Each wall is flat, endless, passes through zero and stands at right angles to its row. A trip goes straight from one point to another. Which walls does it cross, in order?

Walls:
(1): [-30   2 -25]
(2): [ -4   2 -12]
(3): [11 21  9]
(4): [-5 -5 49]
(5): [ 59 -13 -13]
(6): [-20  14  19]
(7): [ 31 -18  14]
Trips:
[30 11 66] to [ 18 -20 -12] => 6, 3, 4, 2
[-19  14 -34] to [ -3 -10  49] => 6, 4, 2, 3, 1, 7
[-43   5  25] to [-24 -13 -41] => 2, 4, 6
[ 28  -2 -51] to [  5 -80 -23] => none
[-30  41  -7] to [-49  86  13] => 4
[-3 -5 42] to [-44  26 -42] => 7, 1, 2, 3, 4

Walls:
(1): [-46 -19  86   9  19   5   6 -20 -22  -5 -35 -52]
(2): [-26 -18  23  -4  25 -18  14  -2  -2 -18  30 -15]
(3): [  6  -6  11  45 -14  56 -13 -45  12 -22  42 -16]
(4): [-25  58 -23  22  -4  16 -22 -18   8   0   4 -28]
(5): [ 40  44  26   1  22  15   8 -46  90  -5  16 -10]
(6): [  6   1 -17 -66  27  17   9  14 -29  42  22  -7]
(7): [  1   0 -29  -7  -2  13 -45 -13 -30 -35  -6  26]
(8): [ -9  68  45  22  47  17 -11 -57  17 -27 -32 -19]
Trips:
[-27   3  32 -19   5  -1  43 -12 -11 -77  -4 -59] to [ 30   1  72  20   9  33   4  -8 -47 -21  25   7] => 4, 7
[ -1  31  20 -17  30  36  19 -11 -15 -49  -9   7] to [-40  31 -26 -31 -60  -6 -14   2 -12  -7 -41  30] => 2, 3, 5, 6, 1, 8
[-10  44  61   0   3  43  73  29 -55  -2 -28  79] to [-17  44  59 -34  67   6   5 -41 -67  -9 -19 -23] => 2, 7, 4, 5
[ 14 -50 -33  43 -21  15  -4  21  39 -19 -17  -7] to [-81  31  17  -9  -2  -9  58 -15  -4  17  38  36] => 7, 2, 4, 1, 3, 6, 8
[ 43   8  -4  52 -24  21  44  17 -22 -39 -59 -16] to [ -8 -39 -38  30  77   7   4 -30 -25 -66 -16 -72] => 7, 4, 2

Walls:
(1): [ 58 -11  30  16 -20  -9  22  -5 -17  62   2   3  -7 -13  19  -1  15   7
 -11  48  43 -35  -3  22  14  26 -39 -29  -9  15  -8  -9 -38  -4  14  -2
  20  47  10  -3  40  -7  -2 -33  33  47 -16   9]
(2): [  1  19 -31  -6  -3  28 -45  16  55 -34 -13 -55  28  20   1  23 -10 -31
  31 -29  18  36 -10  28  26 -10 -11 -24 -21  22  -5 -24 -43 -13  26  38
  10   9  -3  33 -11  12  37 -21 -27  17 -27  26]
(3): [  5 -22 -27 -28   3 -38 -24 -27 -49   8  26  22 -58  -7  -5   2  22  -3
   3  21  10   3  28 -55  28  -1  -9  29 -47  14   3 -17  62  54  35 -21
   1  12 -23  13   9  16  19 -54  32 -22  -4  24]
(4): [  3  15 -24  59   3 -14 -22 -18  37  24  25  26 -27   7   5  -3   8  -4
  18   2  39  31 -29 -26  51   0 -30 -22 -73  16  25  21 -37  25 -39 -61
   6  40 -14 -16 -26   7 -16 -17  64   4 -33  -7]
(5): [  6  30 -23  10 -19  46  -2 -25 -33  24   2   9   3 -12   4 -10 -16   2
 -21 -39  11  47 -29  30  -5   8 -20  -3 -32  12   4  -4  23 -23  10   2
 -12  -6  15  16  17 -14  -6  -3  12   9  30  13]
(6): [ -7   6 -17 -12  27   8 -24   0  23  35  21  20  33   9 -16 -21   6 -25
  15  -7 -29 -28   4 -35  27   2   3 -28 -66 -17  29  -6  -1  25  27   4
 -55   4 -35 -21  33 -16 -18  -2 -11   5   1 -22]
Trips:
[ 20  30 -26 -23 -24   8 -11 -12  43 -59 -17  14  17 -24 -27  -8  29  -2
  11 -24  23  14  -1  39  27 -13 -11  -1  18 -19   1  35 -14 -14   1 -28
   3 -25 -14  24 -33  11 -12   0 -23  -2  -4 -16] to [-23  -3  -8  14 -22 -32  15 -33  13 -18  47   0  13  -4   6  33  15  -6
   9   3  -2  -3 -19 -50  -4 -18 -42 -18 -21 -18 -12 -23  17 -21 -47 -47
 -17   1  -4  -7 -36 -15 -29  25  -5   7 -24  17] => 5, 6, 2, 3
[  7 -50   5  -1 -20 -21   8 -24 -40  39  33 -32 -19   2  -6 -29 -27 -20
 -44 -49  -4  32  19 -34 -14  -5  13  42 -16   4 -20  14   9  -2  26   3
 -16  -9 -19 -22   0   0 -50  42   6   2  35   6] to [  6  40 -38   2  10 -21  28   1  25  15  14  29  -6  35 -37  -6 -28  21
 -20 -13 -23 -22 -49  16  18   4  -6 -23 -19   2  15  23   9 -37  16 -20
  38  38  -6 -39  43 -14  -7   3  -9 -15  -3  48] => 4, 1, 3
[-45 -54   6 -21 -22  31   3  -7 -29 -19  20  -1  18  38   4   7 -28 -12
 -28   7   4  -3 -39 -20   6  20  25   3 -29  20 -40  -8 -27  -1  23   5
  27  43  27  -2   0  50 -23  32 -17  -2  30 -14] to [-11   0   3 -10  27 -16  13 -32  -1 -19  23  52  -5  26 -20   1 -11 -13
 -13 -33  -1 -31 -19   8 -67  21  40  -6 -21 -26  -8  -3 -37   8  12  47
 -13  27  30   6  26   9  -6  43   9 -16 -23  32] => 6, 2, 5
[-21 -31 -26 -45   3  11  18  -3   5   9   0   5   6  12 -17   1  42  27
  -6  27  -1  27  25 -10  11 -23  -1 -39 -30  -1 -30 -13 -22   2  14   4
 -12  10  21  23  13 -33  40  -9  45 -33 -31  22] to [-66 -11   9  19  23  -9 -32  18 -24 -10  11 -10 -13 -17   7 -12 -24   0
 -11  -3  23  16  -1  -8  24 -15  -9  17  36 -47  -6  -7 -30 -13  29   6
  26 -16  22 -10 -25  12  53   9  30   1 -37  15] => 6, 1
